Each row is a point. A path goes straight from each point to the next, and from the last back to the first. The post is the endless flat space through its rows: a point in 2 columns, a line in 3, a plane in 4, and so on, so that a path can go around it. How many times does the path go around the post? Going back the other way cancels.
(in the rows, 128 means zero)

Post, one row:
[[137 128]]
Path (18 x 2):
[[ 91 114]
 [130 154]
 [103 170]
 [ 91 113]
 [158  74]
 [209 138]
 [160 185]
 [120 142]
 [111 138]
 [114 200]
 [185 144]
 [157 110]
 [100  63]
 [ 58 130]
 [107 189]
 [170 153]
 [175  97]
 [112  58]]
Times around: 1

Post, 8 rows:
[[155 158 167 103 126 155  92 129 105]
 [160 105 185  98 144 152 139 180 135]
 [117 161  82 122 102 104 159 132 135]
 [176 135 131  97  72 122 114 136 157]
 [179 132 139 116 141 193 118 132 156]
 [104 176  94 203   7 124 185  82 103]
 [114 133 177 186 108  93 137  55 162]
 [201 124 188  82 152 125 153 101  86]]
Path, 7 rows:
[[108  95 205 118  71  84 131 120 184]
 [150 125 179 103 133 132 123  85 199]
 [152 178 177 128 135 149  96 112 150]
 [174 156 147 142 121  84 126  56 131]
 [173 153 138 209 115 226 106 138  95]
 [197 152 197 117 119 183  83 111 124]
 [108 170 147 107  47 111 181 163 142]]
Times around: 0
